Each wall is flat, endless, passes through zero and stands at right angles to its row. A trip goes straight from one point to another. Which walls does it cross, in order?

Walls:
(1): | -27 |   5 |
(2): |  7 | 42 |
(3): | -20 | -38 |
(4): | 34 | 21 |
(5): | -53 |  55 |
Trips:
|  38 | -22 | to |   2 | -45 | => 4
| 38 | -3 | to | -41 |  -7 | => 2, 3, 4, 1, 5
|   1 | -13 | to |  25 | -16 | => 4
|  -1 | -24 | to | -14 | -38 | => 1
|  50 | -32 | to | -39 |  -6 | => 4, 1, 5

Walls:
(1): |  47 |   4 | -14 |  22 | -10 | -13 | -16 |  31 |  -5 |  60 | -12 |   3 |
(2): |   4 | -23 | -37 |  17 |  28 | -20 |  -2 |   8 |  49 |  25 |  51 |  -4 |
(3): |  -7 | -27 |   1 | -57 |   0 | -12 | -57 |  14 |  17 | -43 |  47 | -15 |
(4): |   8 |  21 |  18 |  -8 |  29 | -42 |  -3 |  -5 | -18 |  22 | -30 |  50 |
(5): | -75 |  15 |  11 | -49 |  38 | -15 | -44 | -19 |  -2 |  45 | -28 | -45 |
(6): |  -3 |  11 |   5 |  13 | -11 | -31 |  19 |  21 |   0 | -14 |  31 | -34 |
(7): |  41 |  12 | -44 |   2 |   1 | -20 |  -7 |  37 | -15 | -38 |   8 |  -6 |
(8): |  48 | -28 | -48 | -32 | -34 |  -9 | -17 | -70 | -50 | -27 |  -7 |  -9 |
(9): |  45 |  27 |  55 | -15 |  20 | -22 |  57 |  29 | -24 |  -5 | -22 | -16 |
Trips:
| -11 | -10 |  12 |  60 |  22 | -41 |  -2 | -15 | -62 |  22 |  23 | -14 | to |  -5 |  14 |  70 | -25 | -43 |   0 | -42 | -47 | -46 | -35 |   5 | -18 | => 2, 1, 3, 4
|  18 |  51 | -24 | -88 | -54 |   8 |   8 | -17 | -49 | -34 |  62 |   5 | to | -16 |  51 |  28 |   1 |   2 | -31 |   7 |   0 | -10 | -20 | -34 |   7 | => 4, 5, 3, 8, 7
|  44 |  15 | -31 |  -4 |  15 | -14 | -24 | -11 | -39 | -54 |  14 |  26 | to |  19 | -49 | -34 |   4 |  11 | -26 |  27 |   4 |  -1 |  -9 |   4 | -33 | => 6, 2, 4, 1
|  74 | -13 |   3 |  13 |  11 | -80 | -58 | -26 | -12 |  29 | -29 |  26 | to |  52 | -10 |   8 |  13 |   7 |  55 | -10 |  19 |  65 |   2 |  68 |  -9 | => 3, 9, 4, 8, 6

Walls:
(1): | -22 |  15 | -26 |   9 |  -5 |  35 | -34 | -38 |  24 |  68 |   6 |  32 | -10 | -19 | -12 | -27 | -29 |   1 | -49 | -45 |  -6 |  34 | -28 | -27 |  16 |  28 |  21 |   3 | -45 | -54 |  12 | -47 | -52 | -16 |  10 |  71 |  29 |  -9 | -48 | -15 | -55 |  63 |  -9 |  -1 |   4 | -36 |  20 |  -2 |
(2): |  -2 |  22 | -37 | -12 | -28 | -30 |  11 | -36 | -39 | -24 | -12 |  -2 |  31 |  -4 |  30 | -18 |  55 |  44 |  19 |  19 |  21 | -53 | -52 |  -2 |   0 |  -3 |  28 | -11 | -15 |  47 |  -6 | -37 |  74 |   9 |   5 |  22 |  -5 |  24 | -15 |   7 |  49 |  41 |   2 |  14 |  19 |  40 | -40 |  31 |
(3): |   2 |  -5 |  66 | -14 |  23 |  38 | -37 |  -4 |  38 |  18 |   7 |  12 | -36 | -17 |   5 | -39 |  15 |  -1 | -15 |   0 | -11 |  30 |  13 |  -1 | -19 |   0 | -37 | -11 | -10 |  45 | -23 |   0 |  35 |   7 |   8 | -14 |  66 |  10 | -51 |  -3 |   3 |  -7 |  48 |  -2 | -17 |   6 |  -5 | -13 |
(4): |  31 |  -4 |  47 | -20 |  68 | -13 |  -6 |  -2 | -19 |   0 | -22 | -27 |  -6 | -46 |  62 | -47 |   3 |  17 |  21 | -60 |  -6 | -46 |  12 |  -7 | -10 |   1 | -42 |  18 |  37 |  -9 |  15 |   4 |  35 |   5 | -26 | -25 |  44 | -36 |   6 |  37 |  36 |  -5 |  -7 |   7 | -51 |  30 | -13 |  19 |
(5): |   0 |  53 | -11 |  -1 | -41 |  20 | -36 | -27 |   2 | -12 |  38 | -12 |  29 | -34 |  26 |  31 | -55 |  15 |   9 | -17 | -14 | -33 | -60 | -54 |  -2 |  -7 |  37 |  26 |  26 |  12 | -19 |  38 |  24 |   9 | -37 |  -6 |  25 |  31 |  53 | -40 |  10 |  34 |  -4 |  24 |  12 | -51 |  45 | -27 |
(6): | -30 |  15 | -31 |  23 | -11 |   0 | -24 | -22 |  27 | -51 |  10 |   0 |  -6 | -30 | -56 |   4 |  -8 | -25 | -21 |  24 |  16 | -19 |  35 |  37 |  46 | -38 |  -3 | -39 |  46 |  -2 |  46 | -48 |  13 |  50 |  -7 |  13 | -11 | -53 |  -3 |  22 | -12 |  20 |  20 |  12 |  14 | -26 |  17 | -26 |
Trips:
|  -8 | -31 |  54 | -51 |  -6 | -59 | -20 |   3 | -23 |   7 |  50 |  24 | -12 |  16 |   7 |   6 | -32 |  73 |  23 | -38 |   4 | -13 |  29 |  17 | -31 |  55 |  17 |   1 |  53 | -18 |  57 |  -8 |   3 |  24 |  -5 | -29 |  24 | -68 |  38 |  28 |  -4 |  62 | -18 |  40 | -36 |   1 |  21 |  18 | to |  29 |  31 |  13 | -39 |  10 |   6 |   5 | -22 |   5 |  34 |  10 | -31 | -12 | -50 |  63 |   7 |  21 |  14 |  23 |  47 |   5 | -21 |  -7 |  60 |  17 |   6 | -32 | -19 |  12 |  12 |   1 | -11 |  22 | -52 |   5 |  51 | -23 | -52 |  53 |  14 |  13 | -16 |  66 | -48 |  -4 | -39 |  45 | -46 | => 3, 2
|   4 |  73 |  24 |  27 |   1 |  16 |   2 |  43 | -54 |   3 |  64 |   3 | -29 | -13 |  -1 |  37 | -12 |  67 |  64 | -12 |   0 |  23 |  52 | -48 |  36 | -21 |  -7 |  26 |  39 | -20 | -39 |  -5 | -30 |  51 | -42 | -14 |  62 |   1 | -12 |  66 |   4 |  12 | -13 |   1 |   8 |  22 |  79 |  17 | to |  22 |  84 |   0 |   1 |  -4 |  15 |  41 |  35 | -31 |  57 |  36 | -14 |  10 |   8 |   3 | -14 |  35 | -25 |  -9 |  53 |   5 |  15 | -38 |   6 | -80 |  -1 |  -8 |  16 | -17 |   5 |  26 |   8 |  10 | -39 |   6 |  46 |  37 |  18 | -25 |   8 | -41 | -72 |  -9 |  32 |  23 |  40 | -24 | -31 | => 6, 4, 2, 5, 1
| -20 | -15 | -12 |  15 | -21 | -38 |  53 | -16 |  16 |   5 |  -6 |  -9 |  23 |  11 |   6 |   7 |  11 |  -4 |  22 | -19 |  57 |   6 |  -8 | -16 | -14 |   6 |  18 | -29 |  43 |  43 |  32 |  58 |   1 | -12 |  16 | -31 | -10 |  16 |  26 | -28 | -19 |  -8 | -66 |  -6 |   5 | -24 |  36 | -33 | to |   2 | -23 | -28 |  -4 |  20 | -12 |   0 |  19 | -46 | -32 |   2 |  47 | -26 |  39 | -29 | -32 |  -8 |  -6 | -52 | -13 |  -1 |  -2 |  18 |  -8 |  -7 |  -4 |  28 |  17 |   7 |  68 | -41 |  55 |   5 |  49 | -43 | -52 |  -1 |   6 | -56 |  16 |   3 | -13 |   0 |  13 | -43 |  34 | -42 | -10 | => 2, 5, 3, 4
|  -1 |  19 |  10 | -21 |  46 |  47 |  22 |  13 | -30 | -26 | -15 |  24 |  80 |  62 |  19 | -25 |  29 |  -4 |  14 |  53 | -32 |  -9 |  20 | -18 |  11 |  29 | -51 | -19 |  -3 |  -2 |  46 | -73 | -26 | -69 |  17 |  43 |  45 | -21 |  31 |  42 | -68 |  27 | -12 | -43 | -36 | -18 | -15 | -27 | to | -20 | -30 |  33 | -33 | -13 | -25 |  12 |  15 |  74 |  60 | -19 | -40 |  17 | -21 |  15 | -26 | -12 | -21 | -63 |  -2 |  13 |   7 |  -9 | -32 |   7 |  25 |  46 |  24 | -21 |   9 |  25 |  -1 |  13 | -32 |  -6 | -22 |  36 |  36 |   0 | -34 |  52 |  36 |  34 |   7 | -39 |  13 |  -4 |  51 | => 6, 3, 2, 5

Walls:
(1): | -15 |  48 |   0 |  30 | -31 | -76 | -29 |  -8 | -46 |   5 | -17 |  41 | -15 |  41 |   5 | -62 |  25 |  -1 |  23 |  24 |  32 |   2 |   9 |  51 |  -5 |   2 | -51 |  53 |  11 |  55 | -10 |  25 |  14 | -10 | -16 |   2 |  10 |  24 |  -3 |  14 |  15 | -36 | -49 |  17 |  17 |   2 |  26 |  -3 |
(2): |   7 |   1 |  58 | -18 |  63 |  -8 | -33 |  43 |   0 | -38 |  31 |  -3 | -28 |  26 | -26 | -17 |  38 | -63 | -40 | -24 |  57 |  29 |  21 |  18 |   1 |  29 |   4 | -35 |  47 |  -4 | -29 |  46 |  15 |   2 |   3 |  13 |  47 | -17 | -16 |  26 |  11 |  24 | -40 |   2 |  14 | -39 | -12 |  -1 |
(3): | -10 |  -1 |  -6 |   0 |  13 |   7 |  15 |  -2 | -82 |  47 |  80 |  -1 | -49 | -14 |  74 | -39 |  50 | -30 |  37 |  15 | -22 | -30 |  -6 |   0 | -18 | -16 | -12 | -25 |  32 | -71 |  19 |   3 |   5 |  -9 |   2 |  23 | -17 |  26 |  -2 | -37 | -16 | -12 |  34 | -41 | -27 | -43 |  -4 |  23 |
(4): |  48 |  36 |  -9 | -39 |  58 |   4 | -20 |  62 | -54 | -11 |  55 |  -7 | -32 | -37 |  -8 |  22 |  14 |  11 | -16 |  60 | -29 |  29 | -29 |  32 | -77 | -10 | -28 | -32 |  -1 |  23 |  -2 |  42 | -14 | -63 |  -9 |  21 |  17 |  88 |   6 | -30 |   4 |  36 | -12 | -14 |  31 |  20 |  37 |  -1 |
(5): |  73 | -26 | -28 |   3 |  51 |  22 |  40 |  28 |   1 |   3 |  18 | -17 | -55 |  24 |  13 |  25 | -36 |  58 |  40 |  -3 | -30 | -33 |  -1 | -30 | -27 |   2 |  22 |  32 | -43 |   6 |  13 |  29 |   9 |  40 |  -1 | -42 |  17 | -39 |   1 |  -7 | -32 | -28 |  26 |  24 |  30 | -30 |  30 |  13 |
(6): |   5 |  41 |  39 | -56 | -19 |  11 |   2 | -28 | -37 | -12 |  57 |  17 |  10 | -16 |   3 | -10 |   0 |  45 | -21 |  30 |  -1 |  40 | -71 |  26 |   0 |  22 |  -5 |  -8 | -32 |   4 |  14 |   4 | -38 |  41 |  -5 | -60 |  35 |   3 |   5 |  -9 |  14 |  -9 | -23 |  12 |  19 | -10 | -12 | -45 |
Trips:
|  13 |  18 |  29 |  41 |  30 | -27 |   7 | -11 |  35 |  50 | -15 | -19 |  -3 | -16 | -50 | -23 | -31 | -18 |  36 |  11 | -37 |  30 | -10 |  10 |  45 | -34 |   0 |  -9 | -10 |  40 |   4 | -10 | -19 |  34 | -22 | -14 |  24 | -25 |  18 | -14 | -22 |  23 | -10 |   2 | -20 |  29 |   9 |  21 | to |  20 |   6 | -14 |   5 | -32 |  38 |  17 | -40 |  34 |  33 | -32 |  32 | -20 |  16 |  63 |  49 | -41 | -57 | -16 |  20 |  15 |  52 |  17 |  17 |  13 |  10 | -24 |  -4 |   1 |  41 | -49 |  -9 |  22 |   2 | -80 | -15 | -51 |   6 | -31 | -31 |  35 |   5 |  -9 |  14 |   0 | -57 | -27 |  70 | => 5
|   4 | -26 | -93 | -17 |  50 |  23 |   3 |  21 | -11 |  -1 |  -6 |  -5 | -56 | -15 |  30 |  12 |  21 | -23 | -29 | -18 | -34 |  -3 | -17 |  -9 |  19 | -14 | -31 |  21 | -12 |  17 |  -4 | -33 | -37 |   6 | -26 | -47 |  29 |  34 |   9 |   7 |  14 |   7 |  -4 |  21 |  11 |   3 |  30 | -31 | to |   5 |  13 | -44 |  -1 | -12 |  12 | -14 |  65 |  17 | -13 |  -5 |  52 |  21 |  23 |  59 | -22 |  -7 |  29 |  59 |  34 |  -1 | -12 | -10 | -11 | -10 |  35 |   0 | -24 | -19 |  38 |  -2 |  14 |  35 | -25 |  19 |  54 |  -8 |  -4 |   8 |  -2 | -16 | -53 |  54 | -13 | -38 |  -8 |  50 | -57 | => 6, 1
|  18 |  12 | -43 |   4 |  34 | -39 | -15 | -37 | -18 |  35 |  14 |  22 | -23 |   5 |  23 |  30 |   9 |  18 |  43 | -25 |  -3 |   1 | -46 |  38 | -13 | -13 |  54 |  32 |  -3 |  40 |  21 |  34 | -34 |  62 | -22 |  14 |  41 |  -6 |  17 |  -6 | -48 |  84 |   1 |  11 | -28 |  14 |   9 | -14 | to |  18 | -35 |  56 | -28 | -36 |  -4 |  23 |  -4 |  -8 |  -4 |  -9 |  -9 | -38 | -16 |  42 | -17 | -15 |  15 |  22 |  10 | -24 |   3 | -24 | -11 | -28 |   5 | -18 | -40 |  -8 | -30 | -37 | -18 |  36 |  -4 | -23 |  22 |  17 | -24 | -35 |  40 | -14 |  -2 | -19 |  48 | -20 | -20 |   3 | -42 | => 1, 2, 4
|  17 |   4 |  19 |  13 | -26 | -31 | -24 |  31 | -29 | -42 |   5 |  27 |  -8 | -23 |   8 |  43 | -29 |  15 |  25 | -29 | -24 |  12 |  61 |  -8 |  50 |  10 |   5 |  13 | -31 |  -1 |  26 | -44 | -61 |  -4 |  11 |   5 |  15 |   6 |  31 |  -2 |  35 |  34 | -11 |  29 |  21 | -46 | -60 | -51 | to | -37 | -43 |  22 |  22 |  14 |  41 | -59 |   3 |   4 |  30 |  -8 |  16 |  47 |  43 |  -9 | -32 | -31 | -14 |  17 | -18 | -43 |  43 | -14 |  -7 | -18 | -36 |   1 |   1 | -26 | -80 | -20 |  27 |  -7 |  -8 | -54 |   0 | -28 |  36 |  17 |  29 |  34 |  66 |  41 |   1 |   6 |  -3 |  25 |  -6 | => 6, 3, 4
| -46 |  63 |  -4 |  -2 | -36 | -29 | -21 |  -6 |  20 | -40 | -18 |  77 |  28 |   3 |  70 | -22 |  49 |   3 |   5 |   9 | -81 |   5 | -25 |  66 |  28 | -23 | -66 |  -9 | -15 | -10 | -58 |  31 | -11 |  64 | -24 |  -1 |  -4 |  35 |  66 | -28 | -19 |  35 |  14 | -37 | -50 |  12 |  19 |  -5 | to |  -4 |  26 |  30 | -11 |  15 |  27 |  73 |  30 |  -9 |   1 | -30 |  -8 |   9 |  47 |  -7 |  61 |  18 | -12 | -33 |  28 | -14 | -16 |  24 | -19 |  30 |  20 | -17 | -22 |  14 |  -8 | -17 |  24 |  15 |  56 | -36 | -41 |  11 |  20 |  12 | -15 | -16 |  27 | -21 |  -9 |  44 |   8 | -32 |   2 | => 2, 3, 1, 5
